Rows are points. Each copy is the shape, with its points in the same order, turned, moved and blurred by noise. Say if it was mirrored as well.
In the rows, zero is written as 128.

Shape (7 x 3):
[[155  99 107]
 [124 132 131]
 [102 124 157]
 [110 169  87]
 [155 124 110]
 [100  91 178]
 [108 172 173]]
Copy 1 (7 x 3):
[[128 129 172]
 [126 117 116]
 [108 104  96]
 [178 149 106]
 [143 120 159]
 [ 64 109 109]
 [147  75  77]]
Copy 1 is: mirrored
Copy 2 (7 x 3):
[[138  91 108]
 [124 126 141]
 [114 156 123]
 [114 108 188]
 [142  97 130]
 [ 99 170  85]
 [131 177 162]]
Copy 2 is: mirrored

Shape (12 x 6):
[[101 130 100 147 108 134]
 [ 93  95 113 162 128 160]
 [161 165 127  85 162 120]
 [193 139 155  82 154 124]
 [124  93  62 137 135 125]
 [170 166 157 100 143 126]
 [107 124 101 124 133 116]
 [113 109  99 168  98 116]
 [106 122  80 141  90 174]
 [ 90  99  96 139 128 143]
 [114 134  86 179 140 152]
 [189 142 138 106 142 129]]
Copy 1 (12 x 6):
[[143 146 120 170 151 137]
 [133 117  99 183 118 156]
 [ 79 128 167 107 153  94]
 [ 56 145 161  93 114  95]
 [134 123 102 187 131  86]
 [ 68 152 163 100 142 122]
 [137 126 117 146 150 112]
 [138 164  90 177 142 130]
 [148 148 143 206 129 140]
 [148 115 109 175 128 130]
 [108 125 108 200 161 138]
 [ 61 156 151 119 124 103]]
Copy 1 is: only turned
Copy 2 (12 x 6):
[[118 125 144  93 122  96]
 [133 118 184 121 105 123]
 [137 194  97 126 181 133]
 [156 185  85 172 164 141]
 [176 138 159  93 142  99]
 [124 179  81 153 145 144]
 [137 134 140  99 149 111]
 [143 105 137  99 101 102]
 [118 147 168 103 100  69]
 [137 130 178  98 135 106]
 [136 150 160  81  91 131]
 [161 182  92 158 142 127]]
Copy 2 is: only turned
Copy 3 (12 x 6):
[[ 99 116 117 123 157 141]
 [110 119 104  93 177 138]
 [138 141 111 153  84  80]
 [152 141 139 126  78  65]
 [ 67  84 116 124 158  98]
 [168 151 131 143  91  94]
 [108  99 114 142 147 117]
 [ 95 109 140 126 184 132]
 [ 71 143 112 100 153 149]
 [ 91  99  99  96 157 133]
 [ 97 134  85 135 182 120]
 [148 149 141 125 106  77]]
Copy 3 is: mirrored
Copy 4 (12 x 6):
[[103 106 157 135 121 140]
 [108 101 133 173  94 124]
 [116 157 112 128 199 109]
 [121 180  84 111 181  86]
 [130  62 127 136 138 103]
 [109 186 107 113 177 123]
 [121 108 154 142 145 110]
 [132  96 151 120  93 144]
 [ 68  82 141 135 112 129]
 [110  87 152 165 116 114]
 [116  82 118 154 132 163]
 [119 158  82 105 166 109]]
Copy 4 is: mirrored

Shape (14 x 9):
[[180  75 127  89  58 131 122 138 161]
 [118 106 127 118 105 122 107 128  79]
 [ 99 124 178 188 145 148 111 137 122]
 [125  62 121  82 135  83  97  97  96]
 [ 98 143 126 127 152 187 158 102 121]
 [134 109 131 109 134 136 127  87 109]
 [129 154  95 149 183  98 134 122 130]
 [139  68 145 160 138 131 158 159 141]
 [ 91 104 127  80 110 103 119 156 180]
 [130 100 149 140 146 160 126 155 112]
 [127 120 159 130  98 134 136 109  90]
 [167 139 166 103 115 107 105 117  78]
 [ 85 147 150  85 122  69 128 138 134]
 [110 153 156 103 101 116 151 113 137]]
Copy 1 (14 x 9):
[[128 162  77 116  94 103  45 148 165]
 [127 161 108 177  96 139 127 149 117]
 [152 117 174 122  90 120 145 129  78]
 [148 156  72 215 105  75 120 150 123]
 [104 135 199 167 131 116 128 112 143]
 [114 131 134 187 108  97 109 144 134]
 [133  85 132 160 173 115 159 153 132]
 [161 133 130 125 142 106  78 111  89]
 [158 158  86 123 117  90 138  97 177]
 [128 158 151 131 125 110 115 133  89]
 [109 131 129 167  79 138 105 125 113]
 [ 75 126  87 160  84 118 125 161 102]
 [125 119  76 152 105 115 174  93 152]
 [104 110 116 146  92 126 128  97 159]]
Copy 1 is: mirrored
Copy 2 (14 x 9):
[[ 84 142 150  82 164 163  69  85  84]
 [132 110 168 121 149  90 123 126  78]
 [174  79 142 145  83 140 148 112 104]
 [136  80 186  88 205  87 116  94 101]
 [113 123 130 123 116 121 204 117 133]
 [114  96 153  89 151 110 149 119 116]
 [174 122 146 121 154 115 142 148 180]
 [151  96 122 142 165 183 129 104 100]
 [120 140 179 143 157 127 101  44 141]
 [152 107 113 131 134 130 142 103  90]
 [102  88 156 123 122 116 129 134  89]
 [114  82 135 102 132  75  85 138 104]
 [115 102 183 163 143  86  96  89 161]
 [ 85 107 165 138 120 117 118 109 146]]
Copy 2 is: mirrored
Copy 3 (14 x 9):
[[190 148 148 130 125 122  57 143  81]
 [177 113 129 122 149 161 134 134 151]
 [117 151 133 111 165 104 187 108 155]
 [208 113 138 123 129 203 148 107 103]
 [ 97 143 149 182 174 158 157 145 146]
 [143 128 132 142 152 177 141 138 106]
 [101 103 112 166  93 157 165  98 138]
 [156 120 145 157 156  86 144  86 104]
 [178 157 198 149  83 140 127 122 129]
 [132 123 151 132 174 124 134  98 140]
 [155 116 132 121 166 138 149 165 126]
 [139  85 133  78 140 163 128 153 116]
 [161 113 187 126  75 153 170 151 142]
 [135 128 166 138 114 136 151 182 124]]
Copy 3 is: mirrored

Shape (17 x 12):
[[158 176 115 121 129  64 136 148  60 132  88 120]
 [115  81 112 124  99 143 142 179 139 157 149 101]
 [161 144 127 110 117  46 128 153  89 141  57 147]
 [138 180 123 128 132  59 161 143 107 135 113 126]
 [123 104 111 157 138 115  99 119 134 125 159 155]
 [147  74  85 155 142 182 132  99  92 118 149 200]
 [137 118  90 133 129 148  96 108 148 112 120 150]
 [105 110 103 145 148 159 144 126 148 120 126 187]
 [147 101 133 188 148 129 129 129 145 111 120 122]
 [135 125 113 125  81 159 171 192 149 163 121  84]
 [139  83 126 127 161 166 121 132 112 113 121 167]
 [169 126 130 101 114 155 147 172 174 151 171 113]
 [154 182 161 142  79  67 121 154  93 130  95 144]
 [127 104 113 139 129 140 114  93 107  75 123 143]
 [132 132 122 145 122 178 121 161 170 195 148  87]
 [116 104 152 128 132 145 125  93 123 134 130 136]
 [151  97 111 151 119 114 145  87 131 135 113 145]]
Copy 1 (17 x 12):
[[171 129 186 112  73 124 121 109  56 118 108 158]
 [ 76  83 107 111 142 128  98 110  93 117 172 100]
 [190 147 198 108  96 150 106 109  74 110 141 145]
 [143 132 171 134  65 124 120 129  80 142 126 171]
 [125 145 103 125 172 105 130 111 103 163 138 145]
 [120 152  87 112 169 141 181  62 121 172 100  87]
 [126 138 142  91 171  97 155 108 131 162 134 123]
 [121 143  98 108 132 134 157  90 153 179 139 120]
 [115 167  94  97 134  91 151 137  96 136 154 117]
 [ 64  62 148  88 104 130 125 118  86 116 191 114]
 [124 159  91  94 140 123 145  71 131 125 124 114]
 [ 28 115 144  99 133 129 130 101 117 111 166 150]
 [169 134 184 164  88 110 142 110  72  95 168 165]
 [142 154 120 127 143  77 145 102 131 144 112  95]
 [ 68  61 104  79 152 122 149 131  95 118 170 153]
 [126 129 100 131 142 118 142 122 149 111 124 121]
 [129 154 134 120 150 134 156 144 112 140 123 100]]
Copy 1 is: mirrored
Copy 2 (17 x 12):
[[117  99 158 162 101 198 132  97 122 155 138  90]
 [131 203 107 127 128 139 113 184 136 130 113 140]
 [100 117 147 139  63 190 141 116  90 173 139  80]
 [133 104 122 161 126 195 142 114 107 184 115 109]
 [109  91 102 118 116 133 120 179 131 138  93 158]
 [132  93 140  59  97  89  55 139 152 141  83 168]
 [102  96  91 106  98  94 128 145 157 145 109 132]
 [106 118 100  97 124 104  99 122 130 157  58 153]
 [ 95 115 132 114 151 106 129 165 115 166 128 155]
 [133 223  99 140 147 135 113 154 160 173 138 109]
 [107 124 122  85 105  98  99 127 116 118 109 163]
 [152 175  51 122 126 135 113 149 146 159 154 160]
 [100 106 110 175 105 180 103 137  88 176 156  60]
 [125  83 130 127 112  76 119 146 125 127 106 134]
 [111 182  68  89 172 148 119 170 173 149 148 131]
 [135 107 101  88 129 113 127 151 100 121 111 116]
 [136 103 134  88 113 112 130 161 120 175 111 122]]
Copy 2 is: mirrored

Shape (18 x 12):
[[155 118 173 162 177  89 138 102 139 126 138 126]
 [126 135 117 143 146  84  95  96 147 116  79 146]
 [134  81 122 169 126 162  58  89 152 123 118 125]
 [ 81 123 104 132 105 146  96 130 161 113 133 100]
 [147 138 136 113 155 104 124 137 121 150 151 173]
 [153 110 160 162 142 162  64  94 102  53  74 143]
 [123 110  96 128  84 159 134 146 168 146 140 105]
 [125 107 134 111  98 186  89  71 128 119 110 119]
 [138 131 166 181 150 111 159 111 100 133 133 190]
 [ 75  88 117 112 120 148  96 112 171 128 123 134]
 [130 112 151 110 105  95 136 130 133 136 116 158]
 [102 119 138  86  77 154 108 168 180 135 152 147]
 [111  88 114  95  91 108 118 162 119 138 150 137]
 [102 136 114 122  76 149  92 125 159 152 175 107]
 [115 107 147 138 141 171  84  91 127 107 101  99]
 [145 125 197 174 137  79 122 110 108 146 124 159]
 [164 115 164 139 113 109 144 108 141 122 158 165]
 [108 103 123 133  97 163  92  79 141  86 157 119]]
Copy 1 (18 x 12):
[[142 171 106 156  98  75 123 102 161  92 121  94]
 [119 125 121 114 104 108 155 133 155 134 102  49]
 [126 174 146 104 152  85 187 146 119 121  56 101]
 [107 146 153  88 150 150 168 133 145 135 107 141]
 [156  98 100 160 108  98 142  95 142 135 112 122]
 [134 170 162 124 144 113 135 133  62 108  70  39]
 [105 114 122  95 157 125 158 155 153 107 100 177]
 [125 158  93 101 181 126 180 145  86 121  85 106]
 [107 146  98 194  96  92  92  96 133 133  82 105]
 [141 153 120 113 155 156 178 154 164 144  81 128]
 [133 107 103 157 155 119 124 127 162 128 111 101]
 [150  96 127 110 187 157 145 110 165 125  80 165]
 [138  98 140 159 174 126 160 135 158 144 128 147]
 [103 125 122  90 174 124 181  98 153 132 105 169]
 [140 187 129  93 152 116 152 143  97 126  98  98]
 [119 154 104 168 134  63  98  82 158 135 104  78]
 [121 127  94 175 143  99 132  94 149  87  91 116]
 [105 173 131 125 168 146 189 120 110 104  88 122]]
Copy 1 is: only turned
Copy 2 (18 x 12):
[[109 119 104  98  72 143  76 123 131 113  99 184]
 [ 94 114  84 146 136 162  82 137 119 107 140 140]
 [124 125  61 106 167  88  97 102 134  78  99 126]
 [146  82  89  96 164 123 124 129 131 146 115  94]
 [100 133 130 109  89 115 120 117  93 139 145 162]
 [117 172  98 111 197 126  49 146 108  89  69 157]
 [156  77 116 116 138  85 155 136 152 130 127 116]
 [114 101 111  80 207 102 124 131 126  86 108 141]
 [145 123 148 111  84 129  62 125  83  90 132 188]
 [138  82  71 105 158 128 152 117  98 115 112 122]
 [106  95 143 135 111 129 131 136  95 107 115 150]
 [129  68 117 119 145  75 166 140  79 164 106 114]
 [126 107 148 130 119 124 170 103 106 132 104 107]
 [124  59 114  87 145  80 135 100 135 150 128  97]
 [124 130  85  68 176 126 102 144 133  96  93 136]
 [ 98 112 140 106  69 129  58 127  95  84 105 160]
 [114  94 143 124 103  99 101 112 109 121 102 194]
 [139  89 105  90 197 111 109  91 131 125  90 143]]
Copy 2 is: only turned

Shape (15 x 12):
[[125 114  86 156  72 160 118 114 136 146 127 118]
 [105 100 116 152 130  71 121 136 122 129 131 122]
 [174  85 128 129 152  85 138 101 158 173 133 139]
 [180 139 153 112 154 120  79 178 139  97 176 127]
 [107 118 102 120 135 151 127 158 109 171 113  66]
 [151 101 150 163 143 137 138 161 140 173 163 146]
 [114 165  94  91 155 138 189 109 181 100 143 171]
 [133 134 150  96 123 127 130 164 155 159 109 188]
 [165  93 122 149 180 181 123 183  90 139  77 120]
 [ 96 137 153  82  93 189 146 119 138 169 192 152]
 [133 109  97 123  99 133 168 143 131  76  83 153]
 [143 148 124 104 151 125 167 127 111 157 160 125]
 [116 136 128 126 133 130 147  78 116 186 130 154]
 [ 93  87  87  95 131 103  92 166 116  95  99 126]
 [115 114 140 131 143 106 148 125 155 107 107 123]]
Copy 1 (15 x 12):
[[111 144  84 158 144 152 127 151 121 140 129  87]
 [114 126 133  96  96 146 130 143  77  98 145  91]
 [117 107 158 154  83 157  89 144 124  67 164 125]
 [145  93 129  79 149  81 109 138 134  68 104 151]
 [132 169 120 127 132 135 169 185 100 132 157 152]
 [113 160 124 124 105 120 102 109 149  93 149 157]
 [124  78 160 129  73  82 144 148 183 176 129  87]
 [ 75 102 147 101 102 145 145 133 172 114 105 154]
 [152 177 148 110 157 153 194 141 173  73 154 139]
 [102 147 136 142 114 102  87 139 151 201  79 158]
 [106 123 132 130 102 134 186 153 152 108  93  50]
 [130 123 167 154  96  94 132 138 120 130 138 151]
 [123 118 169 163  97 154 126 104 113 158 139 138]
 [104 130 165  64 148 154 163 190 101 105 113  76]
 [143 111 137  98  73 143 141 143 130 111 127  99]]
Copy 1 is: mirrored
Copy 2 (15 x 12):
[[112 139 122  87 175 145 122 123  99 128  76 112]
 [123 135  88 134 119 142 145 168 103 130 137 146]
 [120 151 108 126 138 110 108 125 123 187 186 139]
 [167 149 183 103  97  91 179 115  98 116 162 160]
 [104 141 125 101 141 193 132 118 133  84 148 101]
 [157 157 139 135 148 149 158 108  86 166 155 108]
 [151 133 136 172  97  73  78 108 152 119  93  81]
 [216 128 110  99 129 112 109 111 110 132 157  95]
 [158 200 122  92 156 161 198 114 176 109 157  99]
 [157  69 148 135 151 144 116  43  91 129 108  96]
 [157 141 107  91 109 117 135 156 173 142  71  97]
 [142 115 158 157 137 144 109 113 148 130 152 118]
 [143 113 100 157 177 144  93 102 132 138 136 132]
 [127 113  78  82 102 110 172 159 131  80 130 109]
 [136 158  92 129  86 133 122 125 132 135 121 133]]
Copy 2 is: mirrored
Copy 3 (15 x 12):
[[132  96 154 121 131  79 109 115 135 112 120 102]
 [122 166 119  85 101 137 109 121 111 142 124 120]
 [131 139 118  83 143 161 126  89 140 128  56 160]
 [133 136  60  78 133 135 195 181 123  88 103 128]
 [170 126 140 139 138 123 147 144 139 181 124  89]
 [147 145  95 125 154 153 122 127 119  96  64  93]
 [135  96  55 177 116 115 120 105 121 117 128 207]
 [100  95  84 144 112 186 141 117 147 102 108 119]
 [123 102 123 132 161 153 125 213 107 173  64  96]
 [163 125 113 188 159 135 138 113 174  55 149 122]
 [ 83  92 135 151  99 117 122 142  78 127 120 159]
 [152 156  94 159 127 123 146 132 158 132  89 149]
 [124 143 116 150 144 133  91 103 189 129 103 139]
 [131 110 137  88  83 152 126 171 103 148 162 135]
 [101 138 102 117 137 140 128 113  99 150 129 151]]
Copy 3 is: mirrored
Copy 4 (15 x 12):
[[ 89 118 124 141 106 123  86 159 113 123  99 126]
 [162  86  99  87 137 143 125 146  99 105 123 119]
 [147 127 114 141 169 138 145 143  46 106 126  65]
 [134 124 120  73 137 105 152  37 127 104 115  79]
 [104 141 110  79 119  95 145 168  96 101 127 167]
 [127 139 132 105 117 148 139 123  85  45 128  93]
 [124 106 157 160 128 145 216 162 162 137  79  88]
 [130 126 194  99 122 137 158 137 105 125 154  91]
 [145 206 123  41  96 104 126 161 115  93 112  93]
 [ 84 138 185 172 135 154 155 115 151  83 154 157]
 [151 122 158 114 133 101 111 178 151 135  82  82]
 [142 146 141 137 129 133 183 126  89 101 102 147]
 [144 142 136 167 111 170 151 159  82 128 146 137]
 [128 115 105  53 160 123 114 163 147 149 124 114]
 [167 104 114 109 131 105 151 163 123 112 138  95]]
Copy 4 is: only turned
